Each row is a point. The points of each table are mixes of a few directions, plus a little noise. Count the directions of each table, and those that both share. Where both have some left over, give the other angles between the two spaces (their principal angles), to ten degrees, smallest first.

First, 6 rows:
[[ 18  30  -7]
 [ 14 -75 -84]
 [ -5  33  35]
 [ 15  26  -6]
 [ -8 -34 -14]
 [-33  20  76]]
Second, 6 rows:
[[-31  14 -17]
 [-25  13 -15]
 [  4  -2   2]
 [ 53 -23  30]
 [ 80 -37  46]
 [-79  38 -44]]
Directions: first 2, second 1, shared 0; angles 90

First:
[[-13  -3 -21  16  -6   5]
 [ 27   5  43 -33  13 -10]
 [ 23   4  36 -27  11  -9]
 [ -2   0  -3   2  -1   1]
 [ 10   2  16 -12   5  -4]
 [-52 -10 -83  63 -25  20]
 [ 16   3  25 -19   7  -6]
 [ -8  -2 -13  10  -4   3]]
Second (6 x 6):
[[-95  -6  60   0  -8  -3]
 [  5   0 -23  -6 -11  31]
 [ 16   1  -4   2   5  -8]
 [ 29  -8   4  11  -2   1]
 [ 18  11 -27  -8  10 -10]
 [ 28   3 -11   2   7 -12]]
Directions: first 1, second 3, shared 0; angles 60

First:
[[ 30 -39  48 -15 -28 -14   7  -4  71  12  37]
 [  1  41  -8 -10  36  -7   3  28  28  44  -2]
 [ -5  19   4 -13  18   3   4  19  11  18   4]
 [ -3 -11  54 -30 -10   9  12  25  50   4  48]
 [ 16 -80  52 -71 -18  33  20  -5 -28 -16  -9]
 [ 14 -18  13 -18  -1   0   5  -1  11  11  -2]
 [-31  56 -43  95 -22 -27 -26 -15  11 -37  31]
 [ 20 -26 -50 -18  24  10  -1 -28 -90   9 -90]
 [-42  57 -72  80   0  -6 -25 -18 -63 -43 -17]]
Second:
[[ 21 -27 -20 -14 -22 -27 -15  11  18 -26  16]
 [-26  23  42  19  21   7  21 -31  -8  26 -17]
 [ 33  66 -74 -61   1 -32 -56  16 -37 -45  68]
 [  0 -15  -7  53  11  63  29  45  29   6 -35]
 [ 14   2  27 -61 -11 -69  -9 -93 -15 -47  22]
 [ -8 -14  -1  13   2  33   1  37 -17  41 -14]
 [-11 -37 -15  -5 -16  36  32 -26  40 -41 -41]
 [ 58  -1  73  36  41  25   5  26 -74  50   3]
 [  2 -25  78  61   7 -46  17  -7  29  33  -3]
 [-76  39 -62 -11 -12  12  -2   1  39   2  -9]
 [ -7 -12 -41 -30 -21  -2 -21  22  -4   1   9]]
Directions: first 4, second 6, shared 1; angles 30, 70, 90

First (10 x 18):
[[ 10 -12  -2 -10 -11 -13  -6   7   4   7  15  -3  19  -3 -16  -7   9  -1]
 [ 24 -31  -4 -26 -28 -34 -17  18  11  17  38  -8  51  -5 -40 -17  24  -3]
 [-13  16   2  14  14  19   9 -10  -6 -10 -21   4 -27   3  21  10 -13   1]
 [-22  28   4  23  25  31  15 -16 -10 -16 -35   7 -46   5  36  15 -21   2]
 [-17  22   3  18  20  24  12 -13  -7 -12 -28   7 -36   3  29  12 -17   2]
 [ 46 -59  -9 -48 -51 -64 -31  35  20  33  73 -15  95 -10 -75 -33  44  -6]
 [-14  19   3  15  16  21  10 -11  -6 -11 -23   5 -30   3  24  10 -14   2]
 [-21  28   3  24  25  31  15 -16  -9 -15 -35   7 -45   5  36  16 -21   3]
 [  3  -4   0  -4  -3  -5  -3   3   2   2   5  -1   7   0  -6  -2   3  -1]
 [  7  -8  -1  -7  -8  -8  -4   5   2   5  10  -2  13  -2 -10  -4   7  -1]]
Second, 10 rows:
[[-18  22  11 -30   6 -62  15  16  26  -3  37 -28  -3  -5 -10 -20 -29   1]
 [  7  -5  -9  39 -20  44   1 -20  -9  -1  -8  14   6 -13  -1  47  13   4]
 [ 18 -53   1   3 -47  82 -18   8  -3   7 -33  17  -1  -3  14   0  26 -24]
 [-29   9  21   1  11 -19   9  12  24   1  25  -3   8 -32 -23  38 -19   9]
 [ -2  19 -22  39 -22   8  22 -26   4  -6  22  -7   1 -17 -12  57 -12  13]
 [  9 -30  14 -45   9   3 -23  28  -4   7 -27   3  -6  23  17 -69  13 -20]
 [ 17 -34 -38  -7  -8  47  -4  -1 -14   8 -35   7 -18  26   5 -23   3  -6]
 [ 18  14 -11  -2   9 -18  -4 -13 -19  -5  -9  -2  -4  27  16 -34  10   1]
 [ 13  38  14  22  11 -33  -5 -23 -20 -12   8   3  14   6  17  -1  20   7]
 [-33  20  19 -19  52 -53   5  18  15   3  19  -3   3 -13 -24   5 -25  16]]
Directions: first 1, second 5, shared 0; angles 60

First, 10 rows:
[[-13  -2   1 -10   0  14  11  -3   3  28  16  -4 -17  -1   7   7 -11  20
   -9 -10   4   4  -1  -6  12  -7 -13   3  -9  15  15   8]
 [ 15   3  -1  12  -1 -17 -13   4  -3 -33 -19   5  20   1  -7  -8  13 -23
   10  13  -5  -5   1   6 -15   9  15  -3  11 -18 -18 -11]
 [ -7  -1   0  -4   1   7   6  -2   1  14   8  -1  -8  -1   4   3  -5   9
   -4  -5   2   1   0  -2   6  -4  -7   2  -5   8   8   4]
 [ 10   3  -1   8  -1 -11  -8   3  -2 -22 -13   3  14   0  -5  -5   9 -16
    7   9  -4  -3   0   5 -10   6  10  -3   7 -12 -12  -7]
 [-34  -7   1 -25   2  37  28  -8   8  72  43  -9 -45  -3  16  17 -29  51
  -22 -27  13  11  -1 -13  32 -18 -35   7 -24  40  39  22]
 [-43 -10   2 -32   2  47  36 -11  11  91  54 -13 -57  -2  20  23 -35  64
  -29 -35  16  14  -1 -17  42 -24 -44   9 -30  50  49  28]
 [ 27   6  -1  20  -1 -29 -22   7  -6 -56 -33   8  35   1 -13 -13  22 -40
   17  21 -10  -8   1  11 -25  14  27  -6  19 -30 -30 -17]
 [ 15   3   0  11  -1 -17 -12   4  -3 -32 -19   4  20   1  -7  -8  13 -23
    9  12  -5  -4   1   6 -14   8  15  -3  10 -17 -18 -11]
 [  6   2   0   4   0  -6  -5   2  -1 -13  -7   2   8   0  -3  -3   5  -9
    4   4  -3  -2   0   2  -6   3   6  -1   4  -7  -7  -4]
 [ 23   5  -1  17  -1 -25 -19   6  -5 -48 -28   6  31   2 -11 -12  19 -34
   15  19  -8  -7   1   9 -21  13  23  -5  15 -27 -26 -16]]
Second, 9 rows:
[[ 29  14   2 -20  12 -14   4  17  -4 -11  -3   4   9  -4 -10  10 -39  16
   20  28   5  31   7 -10 -19  -6  24  -2  -6 -29 -40 -16]
 [-24  -8   3  11  -4  11   2 -14  11  13   5  -1 -26   5  15  -7  20  -9
  -16 -15  -4 -21  -6   9  18  12 -17   8  11  30  32   9]
 [-16 -36  74 -30  10  22   2 -62  44  11  32  26 -95  -8   8  35 -26   7
  -17  19 -12 -22 -14  10  14 -15 -37  35 -30  69   5 -13]
 [  8  26 -15   3  -3   7   3  21  -3   9  -4  10 -12  14  -3   4 -20   0
   16   5  -2   4  -2  -2   6  20  10   6  14   8  13   3]
 [ 13   6  -8 -18   5 -17  -3  11  -5  -9   2   3  31   1 -14   3 -18  10
   18  23 -13  17   0  -7 -16   0  29   4   3 -26 -26  -7]
 [  0  23 -14  16   7  10  17  19   3  14 -12  -9 -42   4  29  -9  -6  -3
   -9 -12  25   5   6   3  16  23  -5  -6  22  11  18  -2]
 [-18  -1 -29  18   2 -13   5  11  -8   2 -11 -29  26  -4  23 -31  36  -8
  -19 -22  11  -1   6   4   5  11   6 -14  25 -22   8   6]
 [ 16 -13   8   6 -12   3 -13  -6 -19 -18  -5   3  40  -8 -28   8  14  -4
    5 -11   5  -3   3  -4 -15 -35 -16 -19 -35 -17 -14   5]
 [ -8 -11 -22  12 -16 -10 -16   3 -20 -10  -3  -8  69   1 -20 -15  39 -11
    2 -17 -14 -12  -1  -1  -8 -11   4 -12  -3 -24   3  15]]
Directions: first 1, second 5, shared 0; angles 50

First (8 x 32):
[[ 23  10   4 -48  12  21 -15  -1   1  -2   9 -18 -19  20   8 -46 -13   4
   13 -13 -21  10   2   3  -7   0   2 -14  -6  -2   0  21]
 [  1   0   0  -2   0   1  -1   0   0   0   0  -1  -1   1   0  -2  -1   0
    0   0  -1   0   0   0   0   0   0  -1   0   0   0   1]
 [ -5  -2  -1  11  -3  -5   4   1   0   0  -2   4   5  -5  -2  11   3  -1
   -3   3   5  -2   0  -1   2   0  -1   3   1   0   0  -5]
 [-15  -6  -3  31  -7 -14  10   1   0   1  -6  12  13 -13  -5  30   9  -2
   -8   9  14  -7  -1  -2   5   0  -2   9   3   1   0 -14]
 [ 46  19   9 -95  23  42 -31  -2   1  -4  17 -35 -38  41  15 -91 -26   7
   25 -26 -42  20   3   7 -14   0   5 -28 -11  -3   0  41]
 [ -8  -3  -2  16  -4  -7   5   0   0   1  -3   6   7  -7  -3  15   4  -1
   -4   4   7  -3  -1  -1   2   0  -1   5   2   1   0  -7]
 [-18  -7  -3  38  -9 -17  12   1   0   2  -7  14  15 -16  -6  36  11  -3
  -10  10  17  -8  -1  -3   6   0  -2  11   4   1   0 -16]
 [-24 -10  -5  49 -12 -22  16   1  -1   2  -9  18  20 -21  -8  47  14  -4
  -13  13  22 -10  -2  -4   7   0  -2  14   6   2   0 -21]]
Second:
[[ -1  -7  -3  17 -13 -13   5  11   2 -12   6   2  16 -13   0  29  17   8
    1  13  19   3  -2 -17   9   0  -1  15  21   2  -4 -17]
 [ -3 -15  -7  38 -29 -28  12  23   5 -26  13   4  35 -30  -1  65  40  17
    1  29  43   7  -5 -38  21   2  -3  34  47   5 -10 -38]
 [ -2  -7  -3  18 -13 -13   5  11   2 -12   6   2  16 -14  -1  30  19   7
    0  13  20   3  -2 -18   9   1  -1  16  21   2  -4 -17]
 [ -1  -7  -3  17 -13 -13   5  11   2 -12   6   2  16 -14   0  30  18   8
    0  13  20   3  -3 -18   9   1  -1  15  22   2  -4 -17]
 [  3  13   6 -33  24  23 -10 -20  -4  22 -11  -3 -30  26   1 -56 -34 -14
    0 -24 -37  -6   5  33 -18  -2   3 -29 -41  -5   8  32]
 [  2   9   4 -22  16  16  -7 -14  -3  15  -8  -2 -20  18   1 -38 -23 -10
    0 -17 -25  -4   3  22 -12   0   2 -19 -27  -3   5  22]
 [  2  12   5 -31  23  22 -10 -19  -4  21 -10  -3 -29  25   1 -53 -32 -14
   -1 -23 -35  -5   4  31 -17  -2   2 -28 -38  -4   8  31]
 [  1   5   2 -14  10  10  -4  -8  -2   9  -5  -2 -13  11   0 -24 -15  -7
    0 -10 -15  -2   2  14  -7  -1   1 -12 -17  -2   4  14]
 [  0  -2  -1   5  -3  -4   1   3   1  -3   2   0   5  -4   0   9   5   3
    0   4   6   1  -1  -5   2   1  -1   4   6   1  -1  -5]
 [ -1  -7  -3  18 -14 -13   6  11   3 -12   6   2  17 -15   0  32  19   8
    0  13  21   3  -3 -19  10   1  -1  16  23   2  -5 -18]
 [  1   6   3 -14  11  10  -4  -9  -2  10  -5  -1 -13  11   0 -24 -15  -6
    0 -11 -16  -2   2  14  -8  -1   1 -13 -18  -2   4  14]]
Directions: first 1, second 1, shared 0; angles 40

First, 10 rows:
[[-27  37  16 -34 -23  31  35  34  -7  31  12 -14   9   5 -52  -9 -28  14
    3   7   2   0 -34  25  40  39 -33  42  10  12  37 -20]
 [ 27 -44  -8  63  36 -40 -13 -32 -53 -15 -25  42 -12 -25  10 -41  17  19
   22   8 -37  16 -12 -34 -17 -14 -26  -6  -6  -1 -14  16]
 [ 25  -4  -5  17  31  -2 -33  -4 -11 -40  30   9   2   4  34  33  -4 -30
   -3  21  -2   9   5 -38 -39 -21  35 -59  -6 -26 -17  24]
 [ 15  28   5 -16   6  13 -18  13  15 -28  39 -15   0   6  26  50 -19 -28
  -17  10  12   5   3 -24 -25 -11  37 -50   6 -20 -10  11]
 [-21  24  12  -6 -39  -5  41   1   3  34 -18  -7 -10 -25 -38 -38  -9  42
  -10  -7 -15   1 -19  14  37  16 -43  41   4  35  10 -38]
 [-30 -35 -15  16   2   5  13 -17 -19  31  -7  20  23  15 -36 -46  25  -1
   20  21 -20 -13  -1  31  25   8 -14  39 -36  11  20 -14]
 [  3  37  15 -76  -8  40  -8  59  41  -4   9 -48   5  32   8  69 -26 -22
   -2 -38  64  -8   7  33   0  28  20   7  45 -24  19  27]
 [-42 -26  -5  -9 -17  11  34   1 -12  54 -32   6  19  14 -55 -56  19  22
   26  -4  -7 -18 -10  58  50  31 -42  81 -15  22  35 -21]
 [ 67 -74 -21  95  58 -75 -59 -64 -31 -60 -38  50 -31 -34  85 -14  43   3
   10 -10 -29  19  31 -70 -72 -60  19 -63  -5 -16 -63  43]
 [-15  57   9 -53 -47  21   6  12  73  -3  31 -46  -4   6  17  54 -15 -18
  -48  -9  31 -11  29   8  -2 -15  46 -29   3   6 -15 -27]]
Second, 11 rows:
[[-15  31  14  -9 -11 -12 -18 -31  33   7  20 -22  -3 -10  13  61  -4  -5
  -56   3  -6  -1  32 -12 -44 -20  24 -33  -1  -9 -42  -9]
 [ -8  40   3  14 -39  20  33 -23  30  33   8 -20   6 -33 -12  -9 -33  25
  -51 -13   6  -6 -34   4   6  14 -14  35  -3  26 -40 -35]
 [ -1 -17  -1 -13  35   6  -7  54 -31 -72  30   1   5  79 -51  45  16 -44
   37  54 -23  46  -5 -10  -8 -31  14 -39  -5 -83  35  40]
 [ 16 -26  -5 -17  33   3  -9  11 -29 -45  42  41  58  81 -53 -11  14 -61
    4  75 -10  21   3 -12  13 -28  14 -21 -60 -62  46  10]
 [-34 -34 -18   4  26 -37 -22 -21 -23  25 -47  -7 -65 -86  69 -27  37  23
   89 -75  21 -65  36   2  -1  44   3   8  55  50  -3  14]
 [ 19 -37 -14   6  11   0   7   0 -28  17 -26  37  15 -11   9 -86   8   4
   44 -12  16 -23 -13  10  46  27 -21  38 -13  36  39  -5]
 [-65  59  -5  20 -30  16  42 -17  30  11  23 -72 -49 -64 -22  54 -25  26
  -18 -35  -1 -14 -38  -7 -24  24   1  21  44  -6 -79 -22]
 [ 52 -16   9   0  -8  15   0  35  -5  -4 -19  31  29  48  -4 -30 -11   7
  -11  21  -4  35 -15  14  24 -16 -19   5 -17   7  42   8]
 [ -3  41  20  -7 -18   6  -7   2  34 -15  29 -28   4  29 -16  84 -17  -5
  -68  26 -18  36  10  -9 -44 -38  19 -41  -2 -36 -35   2]
 [ -6  -5  -6  11  -6  -3   6   0  -1  24 -32  -9 -32 -46  30 -23   1  31
   30 -45  10 -20  -6  10  10  27 -14  23  33  40  -5  -2]
 [ 46 -36   3  -8   8 -15 -26 -11 -10  21 -28  50  33  11  37 -60  12  -2
    1   2  11 -12  28   9  21  -3  -6   2 -29  39  42  -1]]
Directions: first 5, second 5, shared 0; angles 30, 30, 40, 50, 90

First (10 x 32):
[[  5 -26  16  14   4  -6  -3  25  -9 -17  29  18  17 -32 -47  10  24  18
  -11 -22   6  -5  41 -14 -23  12  18 -39 -17 -12 -47   2]
 [-36 -30 -21  33  27  10  93  43  34  52  31  52  46 -39 -95 -20 -13 -36
  -56   2  -3 -16  81 -36  -7  10  32 -20  16 -37  -9 -37]
 [ 17  20   3  -9 -13   4 -35 -17 -13   6 -30 -27 -19  -4  22 -13 -10   6
   30  -3   9   0 -42  -8  -1  -8  -6  20   7  11  -2  -2]
 [ -1  -1  20  -3  -3 -14  -4  -6 -16 -32  14   6 -11  22  27  18  23  14
   24  -4  -7  -2  -6  25   7 -25 -10 -32  10   6  -3  39]
 [  5  -2 -23  -3   1   9 -10   0  19   8 -18 -22   7  -4  -5 -10 -26  -6
  -22  16  17  17 -18 -13   6  46   1  50 -15   7  23 -38]
 [ 11  36   9 -26 -16   5 -36 -28 -16  10 -19 -10 -28  20  54   6  11  -1
   24 -13 -27 -10 -19  19  -9 -43 -13   1  -9   7  -2  23]
 [ 18  24   7  -9 -15   5 -35 -20 -18   7 -36 -28 -25  -4  26 -18 -11   7
   44  -3  11  -3 -52 -10   1 -18  -7  17  18  13  -2   4]
 [-17 -32 -14  34  18  -1  56  25  19  10   4  10  27 -28 -63 -28 -27  -9
   -9  18  35   3   2 -34  17  30  14   5  40  -8  10 -28]
 [-18  23   0 -36  -2  -5   5 -22   9 -10  30  26 -12  74  80  50  34 -16
  -31   2 -68  -2  41  72   3 -41 -23 -19 -40  -2  31  43]
 [ 16 -12   1   2  -2  -6 -30   0  -5 -33  -6 -25   0  -3   2   3  -4  21
    8   6  27  18 -30  -3   5  39  -4  18  -9  15   1  -7]]
Second (9 x 32):
[[  8  42  31 -18  -5   3  -1   8 -18  37  21  -3   2 -26   2 -22  37 -13
  -15 -19 -25 -35  43  -5 -30 -35 -16 -24 -34 -27 -23  -9]
 [  0 -42  15  34   0 -14 -12  31 -20 -68  -6 -15  14 -17 -41   3  -2  40
   14  10  66  13 -25 -21  -6  44   2 -15  27  14 -38  14]
 [  3 -41   0  23   6 -14  -2   8  -3 -50   1  -2   6  -2 -23  11 -10  27
   22   7  37  21 -30  -5  18  33   9  -6  27  17  -4  11]
 [-47 -36 -52  27 -12  23 -21  32  16 -52 -77 -13  14  45 -11  36 -59   9
  -55  43  64  29 -14 -13 -40  66   9  54  14  30 -35  11]
 [ 24  10  18  -4   6 -13   8 -22  -9  15  16  -6 -12 -20   5 -26   8   2
   51  -9  -7  -5 -34  -2  35 -23  -5 -10  24  -1  28  -4]
 [-19  39  -8 -19 -11  23  -7   9   3  40 -18  -1   2  10  17  -1   3 -27
  -52   0 -23 -22  46   0 -45 -19 -10  14 -38 -16 -20  -9]
 [ 34 -21  23  -9  21 -29  23 -26   6   0  80  33  -3 -18  -4   9  40   9
   42 -32 -49   8  11  28  55 -20  14 -49  -8  -9  38   3]
 [ -6  34 -13 -22  -4  15   4 -16  12  48  -8   5  -9  13  29  -5  -3 -29
  -18  -2 -38 -12  18   9  -7 -28  -5  18 -19  -9  18 -11]
 [  2  16 -15 -13   1   6   7 -25  14  31  -9   3 -13  13  25  -6 -15 -18
   11   2 -24   2 -16   9  21 -19   0  20   7   3  35  -7]]
Directions: first 5, second 4, shared 2; angles 40, 60

First:
[[  1  -6 -11   9   2 -16  14   2  -6  31 -12  23   9  -6  23  -9   6   0
   -6  -2 -15  19   9 -27   2 -29  16 -18   4  15  -6  -3]
 [-17  -5 -18 -23  13 -44  29   9  12  47  -9  31 -24   7  40  10 -23   0
   -3  -8 -29  12  32 -67   9 -18  15 -15  -1  32 -38 -13]
 [-16  -1  37 -92  -5 -26  39 -48   1  93  10 -11  -9  26 -23 -22 -40  -3
    8  28 -37  30  54 -47 -12  27  11 -36 -18   7 -29 -51]
 [ -4  15  36 -57  -3  21  -9 -41   2   8  33 -42   1  12 -65   2  -9   1
   -6  31   2   7  24  33 -15  54  -7   4 -11 -23  20  -2]
 [-24  47  22   9   7 -23 -13  41 -18 -22   9   8 -39 -20  -4 -22 -31  25
   -5  39  16 -20 -20   2  72   6 -56 -39  -6   7 -28 -34]
 [ 19 -34   5  18 -22  11  10  -4   2  -4 -28   0  16  11  25 -15   2 -12
   34 -28  -1 -12 -26  -1 -23 -14   1   9  -2  -5 -11 -21]
 [ 39 -16 -20  82  -5   2 -35  27   2 -60 -37  41  12 -35  70  26  31  11
   -1 -14 -11  10 -30  21  19 -50 -12   5  24  19 -12  28]
 [  8   2 -31  40   6  54 -20  -7 -13 -34  24 -27  49  -8 -57   3  61 -13
  -30 -16  41   1 -18  62 -39  -1  38  40  11 -34  92  72]
 [  6  -1 -24  -5  16   7 -13 -15  16  -8  15   1   7  -5  -6  45  25  -3
  -31  -4  -9  23  31   9 -21   5  29  27  11   4  26  55]
 [-12  -2   6  18 -11  13  -1  38   3 -53  -5 -23 -23  18  -4 -18 -24  -7
   39 -28  43 -69 -56  14   8  19 -36  25 -13 -22 -12 -29]]
Second (9 x 32):
[[-39  62  50   5  13 -35 -10 -10 -66  -8  -1   1  42  33   4  36  -6 -65
   -6  10 -41  24   4   4  18 -55 -34   9  43 -22 -31  45]
 [  4 -30 -24 -30  -9  17  10  19  21  -7 -19 -13  -3  -4   2 -24  10  42
    8  -8  30   2  18   5 -13  45  23  25 -24   8  13 -35]
 [ 19  74  36 -10  -5 -10  23 -12 -56  -5  17  55 -12   0   0   0 -23 -17
   -3 -49 -17  26  -5 -19  15 -69 -31 -28  24  12 -21  34]
 [  0 -94 -39  43   8   4 -48   5  70  25   3 -81   6   5  -1  21  28  13
  -24  86  -3 -32 -18   9 -10  95  30  19 -21 -20  35 -26]
 [ 36  84  11 -44 -46 -15  -3  12 -68   4  -2  66  10  14  -1  -8 -17  31
    6 -56   1  42 -20  -5   6 -44 -26   4  10   4 -19   0]
 [-30 -32  39  24  59   2  30 -10   5 -16   9 -68  -7   9   9  18  10 -50
  -35  34 -25   4  41 -20  10  30   2   3  16   2   9  34]
 [ 14 -18 -12  -3   1  15  15   1  21  -2   3   4 -22 -16  -1 -17  -1  19
    2 -13  15  -7   4  -6  -5  12  11  -9 -13  13  10 -11]
 [ 24  -8 -14  10  -5  12   7  -6  20   6  13  20 -27 -20  -4 -12  -7  16
    2 -14   9 -13 -12  -7  -3  -6   4 -25 -10  12   7  -4]
 [-29 -37 -48   5 -16  10 -23   1  51   1 -21  15  13 -21  -8 -14   5  10
   51  11  30 -47 -11  39 -18  -9  22   2 -24 -10  -3 -37]]
Directions: first 6, second 5, shared 0; angles 60, 60, 70, 80, 90
